Every row gives one point. Each copy is the shape, with its points in the same order, stretched, turned, moved and blurred by noise. Is it also mirrored, or only turned?

Shape (7 x 3):
[[-1.5  5.5  0.9]
 [ 1.4 -2.7  7.2]
 [ 1.7 -4.0  5.0]
 [-3.7 -1.8  2.4]
 [ 3.8 -2.3  3.0]
 [ 0.0  6.9 -0.8]
 [ 2.6 -2.4 -5.4]]
Copy 1 (7 x 3):
[[-0.6  4.0 -1.1]
 [-0.4 -1.8  9.0]
 [-0.8 -3.8  7.3]
 [ 3.0 -1.6  4.9]
 [-2.3 -3.1  2.6]
 [-2.6  5.5 -4.7]
 [-1.6 -4.8 -5.2]]
Copy 1 is: mirrored
Copy 2 (7 x 3):
[[ 3.7  2.4 -4.9]
 [ 2.5 -4.8 -3.8]
 [ 1.9 -5.5 -2.3]
 [ 3.9 -1.1 -1.1]
 [ 0.6 -3.1 -3.3]
 [ 1.5  3.0 -5.9]
 [-1.6  0.8  0.3]]
Copy 2 is: only turned
Copy 3 (7 x 3):
[[ 1.4  6.2  1.5]
 [ 4.1 -1.8 -5.7]
 [ 3.3 -2.2 -4.2]
 [ 5.6 -0.1  0.2]
 [ 0.9 -1.7 -4.0]
 [-0.5  6.6  1.9]
 [-2.2 -2.4  2.2]]
Copy 3 is: only turned

Shape (8 x 4):
[[-4.5 -2.5 -5.7 -0.9]
 [ 2.3  1.3  0.4  1.6]
 [ 2.7  2.4  4.8 -0.3]
 [ 0.7  5.1 -5.2  0.6]
 [-9.8 -0.9 -4.0 -3.5]
 [ 2.6  0.7  3.6 -2.3]
 [ 1.4  1.0  6.1  0.8]
 [-0.3  0.7 -2.2 -3.2]]
Copy 1 (8 x 4):
[[ 7.5  0.9  2.2  1.8]
 [-1.4  0.3  2.8  0.0]
 [-4.6 -3.4  2.7  0.8]
 [ 3.4  3.4  7.5 -1.3]
 [ 8.3 -2.5  4.1  5.6]
 [-2.5 -4.3  2.3  0.4]
 [-5.4 -3.9  1.1  2.4]
 [ 3.5 -1.6  4.2  0.0]]
Copy 1 is: mirrored
Copy 2 (8 x 4):
[[ -6.0   0.9  -6.2   7.0]
 [ -1.0   2.4   3.4   0.0]
 [  5.1   1.8   4.3  -1.1]
 [ -3.3   5.6   4.5   5.2]
 [ -1.4   3.4 -11.6   9.0]
 [  4.6  -0.5   3.1   0.6]
 [  4.7   2.2   2.1  -3.5]
 [  0.1  -0.1   0.1   6.0]]
Copy 2 is: only turned
Copy 3 (8 x 4):
[[ 0.2  0.7  3.6  1.7]
 [-0.8 -0.7 -2.6 -1.0]
 [ 0.8  0.2 -6.0  0.8]
 [ 2.0 -2.6  1.0 -4.3]
 [ 3.2  2.7  3.7  2.5]
 [ 0.3 -0.5 -5.1  3.2]
 [-0.5  1.5 -6.1  1.0]
 [ 1.7 -1.0 -0.9  3.1]]
Copy 3 is: only turned

Shape (9 x 6):
[[ 1.9  7.0  2.4 -2.1  5.5  3.7]
 [ 0.1  1.9 -2.0 -2.7  1.8 -1.6]
 [ 4.1  5.9 -0.8 -5.5 -1.5 -0.5]
 [-0.2  1.7 -3.0 -1.1 -0.3  0.9]
 [-4.6 -0.2  5.2 -5.5 -3.8 -6.5]
 [-4.2 -0.6 -3.5 -2.3 -4.6 -0.6]
 [ 2.3 -2.1  5.0 -1.9  5.2  3.3]
 [ 0.6 -0.2 -1.3  2.9 -4.1  0.8]
 [-3.6  1.6 -1.8  4.8  0.2 -7.0]]
Copy 1 (9 x 6):
[[-5.4 -9.0  3.6 -2.9  1.0  3.0]
 [ 1.4 -1.2  2.0  2.2  0.1  2.4]
 [-4.3 -3.6  2.0  5.8  3.3  1.0]
 [ 0.4  0.1  0.1  0.2  1.3  1.4]
 [-4.4 -0.5 -6.1  9.3 -3.5  6.9]
 [ 2.7  3.0 -4.8  3.3  2.1  3.3]
 [-7.5 -2.1  3.9 -4.0 -0.2  8.8]
 [-3.8  3.8 -2.1 -1.5 -0.2 -1.1]
 [ 3.0 -0.9 -1.9  0.2 -8.1 -4.0]]
Copy 1 is: mirrored
Copy 2 (9 x 6):
[[-5.6  1.4 -5.0 -5.5 -3.3 -1.2]
 [-2.1  0.0  2.1 -1.0 -3.1 -1.1]
 [-1.0  2.6 -0.9 -1.4 -4.1 -5.5]
 [ 0.1 -1.3  1.2 -2.3 -1.7 -2.5]
 [-3.0  8.7  7.0  2.3  0.4 -2.4]
 [ 0.0  0.3  5.8  0.1  1.5 -4.9]
 [-6.0  1.4 -4.1 -0.6  0.7  2.9]
 [ 5.8  0.3  0.3  0.2  2.2 -2.0]
 [ 3.5  1.4  6.5 -2.7 -2.8  2.4]]
Copy 2 is: only turned
Copy 3 (9 x 6):
[[ 3.7  8.6 -4.5  3.6 -3.1 -5.3]
 [-1.6  4.3 -1.3  1.4  0.6  1.2]
 [ 3.4  7.8 -5.9  0.9  3.6  0.5]
 [-0.8  3.0 -0.8 -0.3  4.0 -1.2]
 [ 6.7  2.7  3.1  3.5 -4.1  5.1]
 [-0.1  2.3  3.8  0.1  6.2  1.3]
 [ 1.5 -0.9 -1.4  6.7 -0.5 -3.2]
 [ 1.9 -3.7 -1.9 -5.0  5.7 -1.9]
 [-0.6 -1.4 -0.3 -7.5 -6.1  2.2]]
Copy 3 is: mirrored

Shape (11 x 6):
[[ 5.4  3.5  2.2  4.2 -3.1 -0.5]
 [-1.8  0.9  0.2  3.0  3.3 -3.0]
 [ 2.9 -4.1  1.4  0.6  3.4  3.7]
 [-3.1  0.5  0.5  3.3 -1.5  1.5]
 [-0.8  0.5  1.5  3.9  2.6 -2.9]
 [-0.5 -4.7 -6.9  2.9  0.2 -0.1]
 [-1.6 -4.2 -1.9 -2.5  3.9  1.6]
 [-0.1 -2.3  1.3  2.0  1.4 -1.7]
 [-2.5 -3.4 -0.6  4.1 -1.6 -2.6]
 [-2.8 -3.7  1.9  4.1  0.9  4.7]
 [-3.3 -3.5  1.6 -9.7 -0.9  0.7]]
Copy 1 (11 x 6):
[[ 4.3 -4.6  0.1  0.6  0.0 -5.6]
 [ 2.4  5.0 -3.9  1.4 -1.3 -1.4]
 [ 2.5  3.4 -1.6  0.7  8.1 -0.6]
 [ 4.9  4.4 -2.7 -0.9  0.2  2.4]
 [ 3.4  3.9 -3.9  3.2 -1.3 -1.5]
 [-3.2  0.6 -8.5 -2.3  7.7  2.7]
 [-0.5  6.2 -1.7 -0.6  5.5  4.4]
 [ 2.1  2.9 -5.1  2.8  0.9 -0.1]
 [ 2.1  1.8 -7.6  2.6  0.3  3.6]
 [ 6.9  8.0 -4.1 -0.1  5.4  2.4]
 [-0.1  3.4  4.1  0.4 -1.0 11.1]]
Copy 1 is: only turned
Copy 2 (11 x 6):
[[  0.3   6.8  -2.3   1.5  -5.5  -5.9]
 [ -3.9   3.5  -1.8   2.0   2.7   4.3]
 [  1.8  -2.7  -0.8  -5.1   3.4   1.7]
 [  0.2   3.9   2.8   0.4   2.7   1.8]
 [ -4.2   4.0  -2.5   1.8   3.3   2.6]
 [ -4.0   0.4   3.7  -2.3  -1.4   5.1]
 [  1.1  -6.0   0.9  -2.7   4.5   5.1]
 [ -2.9  -0.5  -2.6   0.6   2.9   1.2]
 [ -6.7   1.8   0.7   2.0   2.3   1.7]
 [ -0.1   0.5   3.3  -2.7   6.5   2.7]
 [  5.8 -12.4   0.4   1.4   4.2  -0.5]]
Copy 2 is: mirrored
Copy 3 (11 x 6):
[[-1.1  7.3 -2.4 -0.3  0.0  6.1]
 [ 3.6 -2.9 -2.8 -0.7 -1.7  3.6]
 [-4.2 -3.5 -6.4 -4.9 -1.0 -1.1]
 [ 0.9 -3.3  2.0 -3.3  2.1  4.3]
 [ 2.3 -2.0 -3.3 -1.1 -2.2  5.2]
 [-1.3 -5.9 -3.7  4.2  4.6 -0.5]
 [-1.4 -6.4 -2.9 -1.2 -1.2 -4.9]
 [-1.2 -3.1 -2.9  0.2 -2.7  2.8]
 [-1.2 -5.0 -0.2  2.9 -0.3  5.3]
 [-2.2 -8.1 -1.3 -7.4  1.9  3.9]
 [-3.7 -2.7  5.4  1.5 -7.1 -9.0]]
Copy 3 is: only turned

Shape (12 x 8):
[[-1.2  3.6 -0.2  2.8 -0.4  4.8 -4.1 -6.2]
 [-4.0 -1.9  1.4 -0.4 -2.9  1.5 -0.5 -2.6]
 [ 2.9  0.2 -5.3 -3.3 -1.5  3.9  2.5  3.0]
 [ 6.0 -4.5  0.3  5.4 -4.4 -0.6 -3.9  0.3]
 [ 0.3 -0.2 -1.1  2.4  3.7 -1.5  3.9  3.2]
 [-0.4  6.1  0.8 -1.1 -2.9 -1.1  0.0  3.7]
 [-2.2  1.5  1.2 -4.7 -3.1  5.7 -1.1 -0.5]
 [ 2.1  4.2 -6.3  1.2  0.7  0.8 -3.5 -5.5]
 [ 2.7 -3.2  3.1 -2.8 -1.6 -2.4  0.8 -0.1]
 [ 0.3  1.1  0.6  0.2  2.2  6.1 -6.2 -1.9]
 [-3.1  2.2 -2.2 -2.9  5.0  2.9  1.8 -3.6]
 [-3.1 -3.1  1.0  1.3  3.0 -3.4 -6.1 -5.3]]
Copy 1 (12 x 8):
[[ 3.5 -0.8  3.0  2.8 -6.2  5.1 -4.8 -5.0]
 [-2.4  0.2 -0.5  4.4 -5.0  5.4 -0.4  1.0]
 [-2.4 -2.7 -3.6 -0.3 -2.0 -5.1 -6.4  0.1]
 [-2.9  3.6 -0.2 -1.2 -5.1 -2.4  5.2 -8.5]
 [ 2.1 -0.1 -2.9 -3.5  3.3 -0.8  0.1  1.7]
 [-2.1 -5.7  6.4  0.3  1.2 -0.6 -1.4  1.0]
 [-3.2 -4.1  0.8  6.8 -3.6  2.8 -4.7  0.4]
 [ 4.2  2.3  4.0 -0.7 -6.0 -1.0 -8.2 -3.9]
 [-2.2  2.3  0.1  5.5 -1.4 -1.5  3.3 -0.5]
 [ 0.7  0.0  0.5  4.3 -0.8  4.2 -5.1 -8.1]
 [ 4.1  0.3 -2.2  2.9 -1.0  3.1 -7.3  2.8]
 [ 1.0  8.1  0.8  3.4 -1.1  7.5  0.1 -2.9]]
Copy 1 is: mirrored
Copy 2 (12 x 8):
[[ -3.5  -3.8   2.2  -8.2   2.4   0.5   1.3   4.7]
 [  0.2  -3.9   4.4  -0.9   0.0  -3.4   2.1  -0.6]
 [ -1.5   6.9  -3.0   2.1  -3.6  -4.7   1.4  -2.0]
 [ -6.2   0.1  -3.0   3.0  -3.4   1.7 -12.0  -1.6]
 [  7.9   4.1  -3.8   0.7   4.0   0.4  -2.1  -2.3]
 [ -2.4   2.2  -0.5   5.1   4.4   3.0   1.9   7.6]
 [ -3.0  -1.4   3.6  -0.5  -3.0  -3.7   6.9   4.3]
 [ -6.0   1.8  -0.9  -7.1   3.9   2.2   1.3  -0.2]
 [ -0.8  -0.5   4.3   3.9  -4.9   2.0   0.1  -1.7]
 [ -1.4  -3.6  -2.6  -4.4  -1.5   0.9   2.3   4.4]
 [  5.5  -0.2   2.3  -6.9   1.9  -1.1   8.9  -1.3]
 [  1.6  -8.8   1.9  -5.2   3.6   5.5   2.6  -3.4]]
Copy 2 is: mirrored

Shape (14 x 9):
[[ 2.0 -0.4  1.5 -3.0 -1.2 -0.7  3.6 -8.7 -0.4]
 [-0.7  0.5  4.1  2.7  5.5  3.1 -1.2  2.7  3.7]
 [ 2.9 -1.1  0.8 -2.4 -4.3 -4.8  0.1 -6.2  0.6]
 [ 0.4 -0.1 -3.8  0.7 -1.6  1.6 -1.1 -6.9  3.3]
 [ 2.3  4.2 -0.7 -2.4  3.4  0.1  0.5  2.7  3.4]
 [-6.6 -5.6 -3.7 -1.1 -5.7  0.3  2.9  1.4  1.3]
 [ 6.1 -1.5 -1.0 -1.8 -6.1  1.7  6.0 -8.4  1.9]
 [-5.6 -6.0 -4.2  4.7 -4.0 -3.3  6.3  0.7  0.3]
 [-4.3 -1.3  0.6  0.4 -6.5  0.2  2.3 -1.4  0.0]
 [-0.8  7.5  1.5  0.1  4.8  3.7  0.3  1.1  1.6]
 [-0.7  5.0  0.2  1.1  7.3  3.4 -1.5  2.7 -2.5]
 [-0.9  4.8  1.6  3.6  1.0  2.4 -0.4  2.0  2.4]
 [ 0.1 -1.1  1.3 -4.5 -0.4  0.2  3.0 -6.2  3.0]
 [-3.2 -9.7 -2.9  0.4 -7.6  0.0  2.2  1.8 -2.6]]
Copy 1 (14 x 9):
[[ 1.9 -2.5  1.4 -0.4  3.6  2.9  1.2  0.4 -6.5]
 [-0.5  4.8  0.3  4.2  1.0 -4.3  1.8  2.0  1.4]
 [ 3.6 -4.7 -0.2  1.8  2.9  0.5 -0.8  0.3 -5.0]
 [ 4.4 -0.1  3.7 -1.7  3.1  0.6 -1.3 -0.9 -2.0]
 [-0.1  0.3  0.4  4.1  1.0 -1.6  0.4 -2.1  2.9]
 [ 3.1  2.0 -3.7 -1.9 -3.0  3.5 -5.6  1.1 -1.7]
 [ 0.4 -2.3  4.4 -1.1  3.8  2.8 -2.7 -2.3 -6.8]
 [ 1.2  1.9 -5.4 -2.1  1.7  4.6 -7.2  1.2 -2.1]
 [ 3.3  0.8 -4.1 -1.7 -1.5  0.9 -2.5 -1.4 -4.4]
 [ 0.6  3.0 -0.9  1.4  0.4 -1.9  3.6 -4.3  2.7]
 [-2.0  2.1 -0.3  0.4  1.2 -1.7  4.0 -0.6  3.6]
 [ 1.4  3.5 -1.1  0.5  1.2 -3.4  1.0 -2.9  2.2]
 [ 2.4 -1.2  2.2  2.3  0.8  3.1  0.8  0.4 -4.5]
 [ 0.9 -0.7 -3.1 -3.2 -2.9  3.0 -7.9  3.9 -2.6]]
Copy 1 is: mirrored
Copy 2 (14 x 9):
[[-7.8  2.4  2.8 -4.5  1.1  0.5 -1.2 -2.5 -3.4]
 [ 1.0 -0.8 -3.9  3.4 -2.1  2.4 -0.4  4.3 -3.1]
 [-3.4  1.0  3.7 -5.0 -1.2 -0.8  1.0 -4.7 -4.3]
 [-1.2  2.8  1.2  0.3 -1.7  5.3 -2.7 -3.1 -2.6]
 [-2.8 -5.4 -2.0  1.7 -2.7 -1.2 -0.9  0.4  2.1]
 [ 5.3  6.7  7.2  3.4 -0.8  0.4  1.4  0.2  3.1]
 [-7.4  2.4  5.2 -1.2  2.7 -0.3  1.0 -7.1 -3.7]
 [ 4.9 10.9  2.3  1.2 -2.0 -0.6  2.8 -1.1  4.6]
 [ 2.5  5.1  5.1  1.3  1.6 -0.8 -1.9 -2.2 -1.5]
 [-2.3 -3.9 -4.8  3.0  0.9  0.0 -5.5  2.5 -0.3]
 [ 0.4 -4.1 -6.8  0.7  2.6  0.9 -3.1  4.8  1.9]
 [ 1.2 -1.1 -3.7  3.7 -0.8 -0.8 -4.0 -0.2 -1.9]
 [-6.3  0.8  4.7 -1.2 -1.1  1.2 -0.7 -1.0 -2.0]
 [ 7.9  6.9  7.5  0.5  3.6  0.7  5.4 -1.0  1.9]]
Copy 2 is: only turned
Copy 3 (14 x 9):
[[10.4 -1.0  2.0 -1.5  3.7  2.6 -1.1  2.1  5.8]
 [-5.7  3.4  3.6  0.8 -0.7 -4.2 -4.1  0.8 -2.6]
 [11.3 -0.3  1.6 -0.6 -0.6  4.3  2.5 -2.1  3.4]
 [ 7.0 -5.1  3.8  0.4  4.1  7.4 -1.0 -0.1 -0.5]
 [-2.2  4.2  4.2 -5.5 -2.2  2.5  2.1  2.1  0.6]
 [ 1.8 -3.3 -2.0 -6.0 10.6  0.7  3.5 -0.2 -8.0]
 [13.8 -4.9  6.3 -3.0  4.1  2.1  5.9  4.6  4.2]
 [ 0.6 -3.9  1.3 -9.1 11.2 -2.2 -2.5 -4.7 -7.5]
 [ 0.8 -2.7 -0.4 -1.9  7.4  0.0  5.3 -1.2 -0.5]
 [-7.8  2.7  3.7 -1.9  1.1  1.6  0.0  2.3  3.9]
 [-9.0 -0.1  0.1 -2.7 -0.2 -0.9 -4.8  2.8  2.9]
 [-7.4  0.4  5.1 -0.3  1.3 -0.3  1.5 -1.2  0.8]
 [ 9.4  1.8  1.5 -1.7  4.6  3.4  0.3  2.9  1.7]
 [ 4.2 -7.4 -4.0 -5.0  7.5 -4.5  3.2  0.3 -7.8]]
Copy 3 is: only turned

Shape (12 x 9):
[[ -0.7  -1.7  -3.6  -1.1  -0.6   2.3  -5.0  -3.1   1.8]
 [  2.5   0.1   2.7  -0.1  -3.3   1.2   1.9  -4.9  -7.0]
 [ -4.6  -1.5   2.6   0.2  -3.3   0.1   3.3  -3.3  -0.6]
 [  3.7   0.1  -1.0  -1.4   0.3   2.4   2.7   0.3  -3.3]
 [ -9.3   4.0   1.9   6.1   1.5  -9.2  -2.6   0.1  -1.5]
 [  4.1  -1.1  -2.1   3.4  -2.9   1.0  -0.2  -1.3   1.4]
 [  4.0  -1.4   1.9  -2.8  -1.9  -1.0  -0.3   1.5  -0.7]
 [ -1.9   1.8   2.3   0.0   7.4 -14.1   3.0  -2.2  -1.7]
 [  2.8   1.5   0.7  -1.9   4.3   2.5   1.9   0.6   1.7]
 [  3.8  -2.1   3.4   1.6   2.6   1.6  -0.8  -1.5   0.3]
 [  3.8  -1.4  -4.1   1.2  -1.9   1.7  -0.4  -2.8   1.3]
 [  3.3   4.1   3.0  -1.2  -1.5  -1.6   1.4  -3.7  -0.5]]
Copy 1 (12 x 9):
[[ -2.0  -0.5  -7.1   1.1   3.8  -5.2  -1.8   0.4  -3.5]
 [ -6.0  -5.7   1.4   1.6  -3.5   5.0   1.5  -2.2  -2.1]
 [  1.3  -8.0   3.2  -1.6  -0.9   3.0  -1.2  -4.8  -3.2]
 [ -2.0   2.3  -0.1   1.1  -2.9   0.0   3.5   2.3  -1.2]
 [ -1.7  -5.1   9.9  -4.8   5.9   6.4 -11.9   2.7   0.0]
 [ -4.9  -2.0  -2.3   0.9   1.2  -5.7   1.6   1.6  -1.2]
 [ -3.5   2.4  -2.7  -1.3  -3.6  -2.2  -0.1   0.1   3.6]
 [ -0.5   8.9  11.1  -1.1   4.0   8.5  -4.6  -1.3   6.3]
 [  2.8   4.5   0.0   2.6   0.1  -1.6   0.3   3.5   2.3]
 [ -1.5  -0.2  -1.8   0.4   0.4  -1.5   1.1   2.3   4.6]
 [ -2.8   0.7  -3.7   1.1   1.4  -6.0   2.0   1.0  -2.7]
 [ -3.2   0.3   1.8   4.4  -2.4   0.8  -3.6  -0.5   3.0]]
Copy 1 is: mirrored
Copy 2 (12 x 9):
[[ -4.0  -1.3  -1.5  -4.4   4.2  -3.9  -0.6   1.4  -3.6]
 [ -0.8   2.1   2.7  -0.5  -7.4   1.0  -3.4  -4.1  -1.0]
 [  3.3  -0.9  -5.9   0.7  -3.6  -0.1  -5.1  -3.2  -2.1]
 [ -3.0   1.5   3.2  -0.5  -2.5  -0.4   0.8  -3.1   2.8]
 [  7.7  -4.7  -1.0   4.3   0.0   6.2  -3.2   6.4  -5.5]
 [ -7.0   4.5  -0.8   1.3   0.4  -0.9  -0.3  -1.2  -3.9]
 [ -0.5   2.2   0.8   0.0   0.9   0.9   2.2  -6.3  -1.6]
 [  4.5 -13.4   5.4   7.4   0.1   6.8  -0.5  -3.1  -5.6]
 [  0.3  -0.7   2.9   2.2   1.3  -5.7   2.9  -3.0   1.8]
 [ -0.3   1.6   4.1   1.7   2.5  -4.4  -1.1  -5.5  -3.1]
 [ -8.2   1.1  -0.8  -0.8   0.1  -2.1  -0.5  -1.1  -3.7]
 [  0.3  -0.6   1.8   4.2  -5.8  -2.5   2.5  -2.7  -3.8]]
Copy 2 is: only turned
Copy 3 (12 x 9):
[[ -0.5   0.6  -2.1  -2.6  -1.9  -2.9   3.8   0.2   7.5]
 [ -4.7  -3.1   6.6   2.7   0.7   3.1  -5.1  -1.3  -3.0]
 [  0.3  -7.7   2.2  -5.3  -2.1   2.0  -2.1  -3.8  -3.4]
 [ -2.3  -1.1  -1.3   2.5   3.4   2.5  -6.1   0.9   1.3]
 [  7.1  -0.9   6.2  -9.8  -4.9 -10.1   4.5  -0.9  -2.8]
 [ -0.2   1.8  -3.4   3.2   2.3  -0.5  -0.4  -2.4   0.6]
 [  2.9   1.8   0.3   3.8  -0.4   5.6  -3.9  -0.5   3.1]
 [  3.2   4.8   6.9  -4.7 -11.2  -7.0  -8.2  -7.7  -3.9]
 [ -0.7   2.8  -2.7  -1.3   0.7   3.0  -5.6   0.5   2.7]
 [ -1.4   5.0  -0.6   2.4  -3.4   5.1  -4.1   0.4   1.0]
 [ -2.3   1.1  -3.5   2.3   1.5  -2.0  -1.0  -2.8   2.8]
 [ -0.8   2.7   4.9  -0.5   0.6   1.4  -3.4  -4.9  -2.1]]
Copy 3 is: mirrored
